Rows are points. The points of each table are mixes of a few directions, plus a little noise. Count the directions of each table, and those that both share. Where both have some left over, give the other angles between the two spaces (their principal angles), to ten degrees, smallest first.

First:
[[ 0.19 -0.24 -0.21]
 [-0.33  0.44  0.39]
 [ 0.41 -0.54 -0.47]
 [-0.26  0.34  0.28]
 [ 0.00  0.01  0.00]]
Second:
[[ 0.09 -0.17  0.00]
 [ 0.46 -0.45  0.19]
 [-0.17  0.51  0.09]
 [-0.31  0.04 -0.25]
 [-0.36  0.11 -0.27]
 [ 0.67 -0.17  0.52]
 [-0.38  0.12 -0.28]]
Directions: first 1, second 2, shared 0; angles 30

First, 9 rows:
[[ 0.11  0.20  0.12 -0.08 -0.17 -0.02]
 [-0.30  0.24  0.60  0.14 -0.11  0.33]
 [ 0.00  0.43  0.16  0.09 -0.36  0.16]
 [ 0.27 -0.30  0.14  0.30 -0.19 -0.07]
 [ 0.20  0.25  0.08 -0.21 -0.16 -0.08]
 [ 0.27  0.02  0.09  0.21 -0.32 -0.01]
 [-0.18 -1.12  0.03 -0.13  0.91 -0.23]
 [-0.21  0.57 -0.78 -0.27  0.05 -0.03]
 [-0.19 -0.22 -0.45 -0.05  0.34 -0.07]]
Second, 9 rows:
[[ 0.36  0.11  0.23  0.24 -0.48  0.00]
 [ 0.18  0.00 -0.55  0.31 -0.21 -0.08]
 [-0.48  0.59 -0.91 -0.25  0.23  0.08]
 [ 0.04 -0.11 -0.50  0.19  0.02 -0.08]
 [-0.02 -0.03  0.17 -0.06  0.04  0.01]
 [ 0.20  0.26  0.66 -0.03 -0.39  0.10]
 [-0.15 -0.38  0.27 -0.15  0.38 -0.03]
 [-0.22 -0.12 -0.41 -0.06  0.33 -0.04]
 [ 0.08 -0.31  1.05 -0.16  0.07  0.04]]
Directions: first 4, second 3, shared 3

First:
[[ 0.20 -0.44 -0.01  0.14  0.00 -0.13  0.06 -0.03]
 [-0.24 -0.10  0.04 -0.22 -0.09  0.64 -0.33  0.40]
 [ 0.48  0.33 -0.64 -0.20  0.01 -0.04  0.19  0.01]
 [-0.53  1.09  0.09 -0.29  0.02  0.26 -0.14  0.04]
 [ 0.13  0.70 -0.32 -0.15  0.05 -0.18  0.18 -0.14]
 [ 0.42 -0.79 -0.05  0.27  0.00 -0.33  0.17 -0.12]
 [-0.06 -0.20  0.22  0.17  0.02 -0.21  0.05 -0.13]
 [-0.57 -0.14  0.64  0.14 -0.01  0.11 -0.22  0.01]
 [ 0.36 -1.07  0.02  0.24 -0.04 -0.06  0.02  0.06]
 [-0.19  0.64 -0.01 -0.11  0.04 -0.04  0.04 -0.09]]
Second (8 x 8):
[[ 0.05  0.18  0.13  0.10  0.04  0.14 -0.12 -0.03]
 [-0.09 -0.26 -0.17 -0.15 -0.06 -0.20  0.17  0.03]
 [-0.13 -0.34 -0.25 -0.22 -0.07 -0.27  0.24  0.04]
 [ 0.37  0.98  0.69  0.61  0.17  0.81 -0.70 -0.14]
 [-0.12 -0.33 -0.22 -0.19 -0.04 -0.27  0.21  0.05]
 [-0.15 -0.43 -0.29 -0.25 -0.06 -0.34  0.28  0.05]
 [ 0.23  0.61  0.42  0.38  0.10  0.51 -0.43 -0.08]
 [-0.18 -0.44 -0.33 -0.27 -0.06 -0.36  0.29  0.06]]
Directions: first 3, second 1, shared 0; angles 60

First:
[[ 0.06 -0.06  0.08 -0.20  0.27 -0.05  0.12 -0.04 -0.08]
 [ 0.24  0.10  0.23  0.69 -0.19  0.21 -0.04 -0.18 -0.52]
 [-0.22  0.03 -0.07 -0.55  0.10 -0.17  0.09  0.07  0.35]
 [-0.25  0.29  0.17 -0.48 -0.09 -0.11  0.17 -0.04  0.19]
 [-0.45  0.86  0.28  0.14 -1.16  0.15 -0.02 -0.11  0.21]
 [ 0.32 -0.54 -0.41  0.68  0.15  0.13 -0.31  0.13 -0.18]
 [ 0.09 -0.03  0.21 -0.32  0.41 -0.10  0.21 -0.09 -0.18]
 [ 0.19 -0.64 -0.51  0.01  0.50 -0.08 -0.20  0.24  0.17]]
Second (10 x 9):
[[-0.06  0.73 -0.14 -0.34 -0.35  0.30  0.11 -0.14  0.39]
 [-0.20 -0.25  0.87  0.46 -0.29 -0.10  0.09 -0.26 -0.30]
 [ 0.11  0.36  0.05 -0.17  0.05  0.24  0.19 -0.24  0.07]
 [-0.17 -0.48 -0.26 -0.13  0.04 -0.03 -0.16  0.10  0.64]
 [ 0.22  0.41  0.00 -0.03  0.08  0.17  0.15 -0.12 -0.30]
 [ 0.14  0.50 -0.23 -0.60  0.34 -0.08  0.21  0.10 -0.24]
 [ 0.21 -0.49 -0.73  0.13  0.30  0.09 -0.29  0.24  0.33]
 [-0.22 -0.42  0.41  0.33 -0.16 -0.36 -0.11  0.12 -0.36]
 [-0.24 -0.61  0.36  0.72 -0.36 -0.43 -0.29  0.25 -0.47]
 [ 0.19  0.22 -0.33 -0.44  0.35  0.18  0.14 -0.07  0.23]]
Directions: first 3, second 5, shared 3
